Each row is a point. Each copy is the shape, with its points in the same order, turned, moved and blurred by noise. Some copies are also mirrored. Which?

Shape:
-0.43 0.07

0.36 0.36

-0.47 -0.38

-0.25 -0.09

0.02 0.01
Copy 1:
-0.24 -0.58

0.38 -0.05

-0.67 -0.36

-0.28 -0.31

-0.03 -0.16
Copy 1 is: mirrored
Copy 2:
-0.46 -0.07

0.19 0.44

-0.36 -0.52

-0.23 -0.19

0.01 0.00
Copy 2 is: only turned

Shape, 10 rows:
0.09 -0.49 0.34 0.23

-0.24 0.24 0.18 -0.01

-0.42 0.03 0.14 0.17

-0.18 -0.33 0.49 -0.28

0.54 -0.30 -0.43 -0.08

-0.39 -0.12 0.15 0.43

0.38 0.12 -0.34 -0.61

0.06 0.56 0.32 0.06

-0.15 0.35 0.09 -0.26

-0.19 -0.38 0.20 0.18
Copy 1:
0.16 -0.37 0.18 0.19

-0.53 0.23 -0.02 0.17

-0.62 -0.09 -0.08 0.38

-0.36 -0.24 0.41 -0.09

0.29 -0.06 -0.51 -0.41

-0.41 -0.19 -0.15 0.55

-0.20 0.25 -0.42 -0.73

-0.33 0.63 0.05 0.12

-0.57 0.28 -0.09 -0.08

-0.20 -0.34 0.03 0.23
Copy 1 is: only turned
Copy 2:
-0.06 -0.69 0.45 0.19

-0.35 0.05 0.19 -0.08

-0.58 -0.16 0.16 0.04

-0.25 -0.37 0.63 -0.37

0.45 -0.55 -0.32 -0.10

-0.55 -0.34 0.13 0.28

0.35 -0.09 -0.36 -0.56

-0.11 0.39 0.23 0.13

-0.27 0.21 0.04 -0.30

-0.31 -0.54 0.31 0.11
Copy 2 is: only turned
Copy 3:
-0.05 -0.34 -0.30 -0.29

-0.06 0.35 0.06 0.04

-0.27 0.19 -0.07 0.16

-0.06 -0.27 0.30 -0.17

0.82 -0.13 -0.46 0.06

-0.37 0.08 -0.34 0.12

0.91 0.20 0.14 0.12

0.07 0.68 0.03 -0.30

0.17 0.45 0.23 0.07

-0.14 -0.23 -0.20 -0.02
Copy 3 is: mirrored

Shape:
-0.36 0.21 0.10 -0.28 0.56 0.00 0.23 0.24

0.18 -0.24 -0.18 -0.34 0.56 -0.39 -0.61 0.29

0.17 0.29 -0.40 -0.04 0.42 -0.34 -0.30 0.20

0.14 -0.39 -0.37 0.31 -0.06 0.32 0.45 0.01

-0.13 -0.36 0.31 -0.42 -0.41 -0.17 -0.59 0.50

-0.30 -0.08 0.09 0.35 0.44 0.45 0.03 0.19

-0.17 0.31 -0.58 -0.40 0.12 0.05 0.33 0.11

-0.11 0.07 0.20 -0.12 -0.08 0.15 -0.17 -0.47

-0.20 -0.06 -0.23 0.28 0.22 -0.34 -0.25 -0.36

0.58 -0.47 -0.48 0.11 -0.30 -0.32 0.10 0.48

-0.02 0.33 -0.14 -0.09 -0.29 -0.31 0.28 -0.34

0.20 0.17 -0.47 -0.51 0.36 0.24 -0.08 -0.02
Copy 1, 12 rows:
-0.02 0.41 0.11 -0.35 0.55 -0.25 0.02 0.28

0.46 -0.05 0.29 -0.46 0.27 -0.28 -0.89 0.12

0.54 -0.13 -0.16 -0.20 0.48 -0.23 -0.39 0.08

-0.15 0.13 -0.35 0.11 -0.05 0.65 -0.22 0.41

0.00 -0.50 0.72 -0.42 -0.43 -0.28 -0.31 0.26

-0.01 0.32 0.32 0.26 0.46 0.18 -0.21 0.54

0.07 -0.13 -0.36 -0.60 0.42 0.18 0.11 0.12

-0.21 -0.03 0.21 0.17 0.09 0.08 -0.09 -0.36

-0.09 -0.18 -0.17 0.23 0.28 -0.28 -0.53 -0.01

0.48 -0.28 -0.48 -0.20 -0.58 0.21 -0.60 0.38

-0.08 -0.14 -0.42 0.01 -0.07 -0.13 0.20 -0.26

0.25 0.09 -0.07 -0.53 0.43 0.32 -0.20 -0.22
Copy 1 is: mirrored
Copy 2, 12 rows:
-0.67 0.19 -0.22 -0.21 0.32 0.26 0.28 0.59

-0.50 -0.06 -0.46 -0.67 0.11 -0.32 -0.38 0.55

-0.02 0.23 -0.47 -0.30 0.35 -0.23 -0.20 0.39

0.29 -0.69 -0.29 0.28 0.20 0.17 0.34 0.31

-0.69 -0.25 0.15 -0.16 -0.58 -0.56 -0.17 0.22

-0.40 -0.17 -0.43 0.32 -0.11 0.40 0.22 0.47

-0.24 -0.06 0.13 -0.07 0.73 0.16 0.04 0.45

-0.41 -0.09 -0.18 -0.08 -0.09 0.16 -0.04 -0.35

-0.35 0.00 -0.68 0.15 0.32 -0.21 -0.04 -0.08

0.46 -0.69 -0.19 -0.16 -0.12 -0.59 0.07 0.43

0.00 0.10 0.08 -0.07 0.44 -0.14 0.38 -0.29

-0.17 -0.11 0.02 -0.37 0.48 0.21 -0.27 0.40
Copy 2 is: mirrored
Copy 3 (12 x 8):
-0.66 0.26 0.15 0.04 0.17 -0.09 -0.08 0.46

-0.12 -0.46 -0.32 -0.16 0.54 -0.32 -0.53 0.33

-0.18 0.10 -0.59 -0.25 0.38 -0.12 -0.24 0.22

-0.25 -0.15 -0.39 0.20 -0.27 0.15 0.42 -0.35

0.11 -0.44 0.25 -0.25 -0.46 -0.51 -0.63 0.17

-0.38 0.07 -0.03 0.57 -0.12 0.36 -0.08 0.29

-0.62 0.29 -0.32 -0.52 -0.02 0.05 0.15 0.01

-0.24 0.27 0.22 0.05 -0.05 -0.04 -0.31 -0.50

-0.26 0.06 -0.44 0.36 0.20 -0.37 -0.30 -0.36

0.32 -0.51 -0.64 -0.27 -0.14 -0.33 0.25 -0.11

-0.23 0.56 -0.22 -0.25 -0.15 -0.34 0.00 -0.44

-0.34 -0.09 -0.23 -0.55 0.40 0.25 -0.25 -0.03
Copy 3 is: only turned
Copy 4 (12 x 8):
-0.43 0.26 0.27 0.18 0.42 0.08 -0.14 0.28

0.36 -0.14 -0.39 -0.05 0.57 -0.04 -0.48 0.38

0.37 0.33 -0.24 0.24 0.43 0.30 -0.30 0.13

-0.15 -0.21 -0.18 0.03 0.24 0.53 0.70 -0.29

0.06 -0.42 -0.41 0.05 -0.42 -0.29 -0.14 0.61

-0.28 -0.38 0.36 0.33 0.35 0.55 0.10 0.15

-0.39 0.58 -0.26 -0.02 0.19 0.43 -0.02 -0.06

0.00 -0.15 0.29 -0.05 -0.23 0.06 -0.17 -0.34

0.19 -0.16 -0.10 0.46 0.31 0.09 -0.23 -0.45

0.44 -0.03 -0.80 0.05 0.17 0.18 0.67 0.15

0.04 0.47 -0.03 0.20 -0.19 -0.03 0.15 -0.45

-0.03 0.31 -0.14 -0.44 0.30 0.49 -0.26 0.03
Copy 4 is: only turned
